Each row is a point. A path goes straight from each point to the next, and from the last back to the first. The post is the endless flat space through its rows: a point in 2 columns, a line in 3, a plane in 4, and so on, so that a path can go around it. Count how often the path circles the post. Going back the other way cancels.
In the rows, zero is written as 128.

Post (1 x 2):
[[121 108]]
Path (25 x 2):
[[127 137]
 [170 129]
 [161  81]
 [120  48]
 [112  79]
 [ 49  53]
 [ 84 137]
 [131 141]
 [183 117]
 [156  61]
 [106  77]
 [ 54  98]
 [ 66 155]
 [144 169]
 [170 104]
 [136  80]
 [ 50  54]
 [ 69 129]
 [ 98 156]
 [111 160]
 [169 170]
 [171  82]
 [132  75]
 [ 71  73]
 [ 98 114]]
Times around: 4

Post:
[[111 180 196  79  37 172 133 207 136]
 [117  89  71  65 205  96 126  68  81]
 [116 158 176 115 138 168  99 249 128]
 [133  77  47 114 174  38 127  96 154]
 [ 77 181 169 138 109 202 124 159 175]
 [ 99 186 112 143  77 185 131 197  98]
 [165  94 174 226 120 117 175  92  89]
 [107  84  93 125 165  49  57  62  83]]
Path, 18 rows:
[[ 61  99 159  92 104 112 177 126 152]
 [ 96  64 169  84  82 148  72 118 108]
 [170  76  83 136  94 113  83 111 165]
 [193 144 147 104 128 114 144 110  81]
 [ 82 191 151 177 177 109 122 186  86]
 [126  97 204 133 128  94 158 156  92]
 [144 101 153  68  54 120 179 164 103]
 [129  72 105 173  79 124  80  79 170]
 [143 101 138 162 160 202 134  66 128]
 [119 100 119  73 100 168 103 133  90]
 [138 131 144  94  75 114 108 160 156]
 [138 132 134 128  46 197  59  86  43]
 [107 104 143 158 135 120  50 118  80]
 [193 125 158  85  83 119 121 190 107]
 [126 204 158 169 171 181 131 171 143]
 [120 123 180 134 159 101 101 168  42]
 [116 160 156  83 107  70 138 144  55]
 [101 173 226 112  68 114 164 172 118]]
Times around: 2

Post (17 x 18):
[[ 93 162 122 146 113  96 187  76 210  84  31 134  58  76 159  85 105 142]
 [136 119  88 127  91 119 198  95  79 139 183  74 120  58 115 135 140  86]
 [107 145 124 160  98 149 176 143 180  72 114 142  76 176 176  72  99 113]
 [152 196  91 125  50 131 136 140 124  96 162 115 157 105  97 129 100  44]
 [138 211  74 111 145 109 249  97 159 146  63 110 108 100 162 104 104 108]
 [117 106 118  62  97 107 101 159 143 180 164 142 118 142  92 157  85 160]
 [160 131  48 132 178 167  90 172 189 108  94 127 104 105 123 108 121  96]
 [101 130 111 116 123 156 110 114 110 114 120  85  99  94 154 103  79 156]
 [144 109  86 149 175 121 117 136 115 140 112 118 145 126 186 185 127 125]
 [ 75 130  54 145 201 114  90  91 171 187 107 113 115  96 181 123  76 134]
 [152 122  90 138 107 113 152 109 103 177 131 156 110  77 176  80 118 158]
 [153 164 132 118  97  73 135 166 175 108 175  88  97 123 107  99 131 160]
 [134 143 113 120 107  59 125 114 116 157 128 117  81 162 131 103  97 127]
 [118 153 175 147  44 150 120  84 191 120  75 133  96 207  68 117 140 134]
 [179 157 154 113 147  98 157  38 105 165 164 114 131 109 125 187 137  41]
 [144  89 110 109 180 142 147 117 142  78 143 132 156 105  82  86 137 154]
 [136 145 104 126 113  82 144  22 138 152 133 164  75 190 215 132 150 126]]
Path, 24 rows:
[[156 132  96  99 137 126 145  39 138 147 169 109 120 173 130  60 165 176]
 [171 178  38  78 125 109 142 109 166 131 190 113 132  98 147 132 109 121]
 [112 170  90 132 137  76 182  98 118 138 128 115 128 113 167 168  66 146]
 [120 121 120 170 116  82 156 124 118  76 158 129  88  84 186 119 134 152]
 [ 82 192  74 127 132 122 197 135 132  97 125  76 144 109 161 109 140 132]
 [125 103  81 145 205 123 122 105 149 156 114 105 106  80 168  79 130 119]
 [182 108 140 124 126  85 144  26 160 125 103 109 120 185 133 138 182 153]
 [ 52  83 119  56  83 179 116  89 166 100 158 105  55 126  72 104  29 127]
 [161 120  70  92 159 125 132  94 134 134 172  87 129 184 108 118 122 160]
 [150 191 113  71 161  93 108  80  88 204 209 122 118 217 155 171  51 132]
 [134 175  95 132 137 107 172 116 126  63  80 176 122  87 182 160 140 127]
 [118 111 112 152 214 167 136  81 147 159 134 137 109  99 148 126 165 145]
 [168 163 167 111 141  74 156 141 147 153 115 130  94 142 155 126 152 116]
 [142 204 144 107  90 146 170  71 116 112 168 135 122  96 237 138  68  39]
 [176 221 101  89  95  78 102 114 127 133 109 115 136 129 140 126  74 126]
 [114 127  79  93  80 103 162 129 121 142 125 125  89 110 130 120  90 180]
 [138 228 118 110 118 118 127  80  94 158 100 147 108  98 156  79  88 131]
 [ 68 135 120 171 106  85 192  72 125 156 150 101 124 164 218 129 167 144]
 [113 137 138 112  70  88 133  81 179 134 163 109  85 150 138 137 130 127]
 [154  83  81 151  76 121 200  92 146 167 115 147  68  64 146 103  99  89]
 [169 156  80 168  65 158 169 100 140 148 171 160 113 116 107  91 107 111]
 [116 188  88 149 154 132 158  85 138 148 135 112  86 124 172 109 117 112]
 [ 84 140 122 140  82  75  78  88 191 154 205 113  87 143 141 143 154 124]
 [156 187  55  70 188 146 162 137 135 140  79  92  94 126 160 102 112 107]]
Times around: 4

Post (17 x 18):
[[134  95 130 135  89 206 109  94 178 119 159  90 123  88 140 142 129 183]
 [181  82 123 124 162 165  89  86 181 171 107 138  78 120 158 122 103 156]
 [110  88 122 148 106  95 105 132 134 112 110  81 147 178 128  58  92 133]
 [152  90 203 149 140 172 101  65 150 104 131 103 111 118 137 202 183 158]
 [ 72 132 149 170 133 124 122 121  95 122 144  98 153 115 129 175 154  77]
 [ 98 123 122 105  93  71 103 163 121 103 101 153 157 162 159 120 158  90]
 [ 72 157 144 134 118 122 136 144 166 152  55 103 149 156 145  89 104  69]
 [186 130 118 137 107 126 133 150  95 130  76 127 191 148 115 148 160 180]
 [105 153 130 135 149 135 128 120 110 178 135 132  93 118 177 127 153 157]
 [133 101 143 157 150 101 127 128 143  84  64 137  84 126 119 107 136 114]
 [151  75 116 126  56 135 112 136 163 120  78 155  75 162 152 159  86 156]
 [182 119 103 177  73 100 110 102 174  95 102 133 148 171 143 148 129 114]
 [167 115 138 127  86 118 135 142 111 116 163 155 137 171 141 134 150 118]
 [115 130 129 147 151 135 129  90 177  86 107  84 154 182  80 159 170 110]
 [119 129 154 129 164 126  83 112 181  95  57  78  79 147  98  56  49 141]
 [ 58 113 155 161 147 164  96 164 161 133 127 143 114 119 152  72 107 132]
 [116 130 146 175 139 126  93 105 141 142 145  56 144 109  56 143 181 100]]
Path:
[[ 63  93 191 145 135 132 150 119  37 138 127  87 135 200 138  95 101 180]
 [144  90 155 118 181 159 130 100 151 127  87 134 160 216 123  63  52 155]
 [136  91 133 154  89 165  91  54 171 104 106  52 142 110 129 160 164 148]
 [123 132 127 195 158  70 123 101 106 107 114  86 158 162 165 102 176 129]
 [124  82 156 183 175 129 101 138 162 109  75 115 225 106 168 139 157  87]
 [112  44 189 159 144 196 134 130 230 116 120 169 109 130 125 104 141  73]
 [ 74 137 135 105 156 116 162  97  74 105  60  89 179 169 137  62 126 162]
 [121 101 112 146 126 174 106 146 106 186 160 202 179  71 163 157 171 119]
 [148  66 155 130 122 100  87 197 182 169  47 171  65 140  84  73 107 114]
 [142 166 129 134 167 148 152 176 110 105 106 143 136 136 102 121 117 132]
 [110 169 145 196 115 158 190 130 138 123 163  80 160 173  90 105 185  96]
 [ 85 156 142 188 129 191 140 104 165  55 115 109 146 174 157 125 149 117]
 [192 117 119 166  94 131 142 115 188 175  87  42 105 102 126 134 138 135]
 [166 107 145 178  93 158  92 135 143 166 140 106 121 126  88 160  72 137]
 [113  95 167 167 108  95  98 119 156  95 116 143 106 116  96 134 103  50]
 [115 111 154 189  85 132 142  99 130 205  98 118 182 204 150 104 119 141]
 [134  95 161 135 113  80 114 129  85 186 112  74 215 172  90 149 129  91]
 [178  92 171 149 125 209 139 130 171  86 104 117 142 144 119 149 109 183]
 [137 135 143 138 109 140  98 137 150 120  75 118  88 191 130 180 166 146]
 [100 180  59 214  96  83 137 140  80 130 112  86 175 125 144 122 157  75]
 [195 112 128 128  77 143 158 165 151 150 102 112 103 163 132 127 126 107]
 [104 106  96 195  55 136  89 180 232 167  88 118  70  97  70 111  98 106]
 [143  67 175 159 126 154 117  71 193 127 121 187 127 180 185 131 117 146]
 [ 90 109 145 127 102  81 156 156  81 117 122  98 165 149 142   7  84 130]
 [200 115 159 172 159  50  97 149 134  84  73 166 112  72 129 173 183  42]
 [163 102 149 151  90 133 110 116  96 143 154 129  74 141 224 169 100 155]
 [ 80 154  98 103 100 137  88 166 140 161 112 154 128 154 175 115 191 143]]
Times around: 0

Post, 17 rows:
[[120 161  77 150 111 140 146 136 161 143 141 162 127 185  95 119 150 141]
 [124 105 130 111 163 128 111  89 163 152  74 109 137 182  97 136 149 126]
 [122  93  91 130  89  56 135 129  75 109 114  89 101 108 119 163 145  45]
 [ 74 111 114 163 110 136 124 156 146 115 114 120 129  89 121 101 119 144]
 [ 85 149 102  82 166 163 129 131 128 108 123 144  89 205 137 133 122 146]
 [ 62 153 149 124  83 129 139 170 125 179 117  56 163 141 142 136 122  86]
 [ 95 117 129 170 138 107 145  93 154 132 157 106 117  95 106 158 112  63]
 [130 143 153 128 139 109 142 162 150 103 188 113 137  81 118 181 101 129]
 [ 99 113  95 131 183 114 131 162 136  89 151 117 131 110 105 118 145 109]
 [114  91 153 159 116 145 144 181 124 148 137 140 132  90 118 108 163 119]
 [127 131 112 171 117 108 122 190 178 166 149 118 110  92 133  96 158 146]
 [128 132 123 151 150 157 121 184 129 131  77 121 120  87  93 102  99  87]
 [123 187 207 164 111  81 136  90 174 146 122  75 158 210 153 155 145  58]
 [186 182 155 141 164 142 151 108 125 157 178   7 170 241 119 132  70 120]
 [107 125 132  82 164 121  81 104 146 145  95 139 139  80  78  61 136 115]
 [115 131  93 121 117  93 138 196 211 162 148 171 127 133 131  80 102 152]
 [149 128 113 135 162 130 156 147 170 106 148 116 137  41 136  99 128 115]]
Path:
[[133 128 122 135 113 127 119 155 124 176 156 179 115  66 106 115 133 132]
 [119  89 174 157 133 175  93 209 119 162 112 166  78  63 120 151 170 103]
 [195 175 158 127 119 133  97 130 173  69  85  95  96 119 142 132 162 144]
 [114 106 145 148 122  99 135 129 130 118  96 100 128 180 112  69 177 145]
 [140 142 152  78 181 175 143 122 130 134 115 199  90 156 147  63  97 151]
 [117 135 127 133 204 100 110 135 124  59 131  97 143 106 150 144 141 103]
 [157 107 132 222  88 154 152 187  94 180 130 144 153 111  99 118 170  82]
 [109 111 153 116 200 152 112 125 115 129  66 198  82 118  88 116 137 120]
 [ 92 166 134 167 112 111 119 192 180 193 143  84 177 136 134  78 128 134]
 [ 83 168 123 126 161 114 169 165 162 139 211  98 166  88 131  94 160 122]
 [103 117 178 123 141 117 148 158 106 227 116 143 154 205 114 108 174  64]
 [186 155 188 168 151 164 128 145 185 121 122 172 116  66 138 132 103 112]
 [138 111 154  95 184 144 119 137 137 101  88 137 105 206 124 113 176  51]
 [ 86 150 121 130 129 132 164 208 172 168 228 129 132  97  89  64  67 148]
 [121 171 130 120 112 106 136 105 154 142 105 177 131 118  92  95 132 104]
 [119 101  92 128 211 159 153 150  98  91 119  93 151 143 114 108 133  92]
 [132  92  78  56 216  83 123 147 145 121 190  39 159 248 157 156 132 125]
 [113 152 163 157  27 137  97 225 142 170  73 154 144 151  67 137 151 116]
 [144 146 167 111 137 130 162 199 113 123 148  59 166 205 124 177 205 152]
 [143 124 133 154  95 150 172 113 114 201 180  96 167 143 100 170 194 162]
 [113 115 126 157 103  99 159 145  66 143 148 106 118 114 133 142 170  82]
 [158  87 168 179 113  54 112 184 165 188 134 123 119 143 102 159 180 133]
 [168 110 142 102 234 132 111 130  90 133 112 121 147 157  94 124 144 106]
 [106 138 158 151 142 159 129 161 145 111 127 135 158 179 111 159 119 154]
 [ 97 161  69  44 186  91 116  63 155 133 153  93 106 180 164 125 145 166]
 [124 116  20 120 129  85 162 174 194 150 161  91 169 171 131 174  92 148]]
Times around: 3
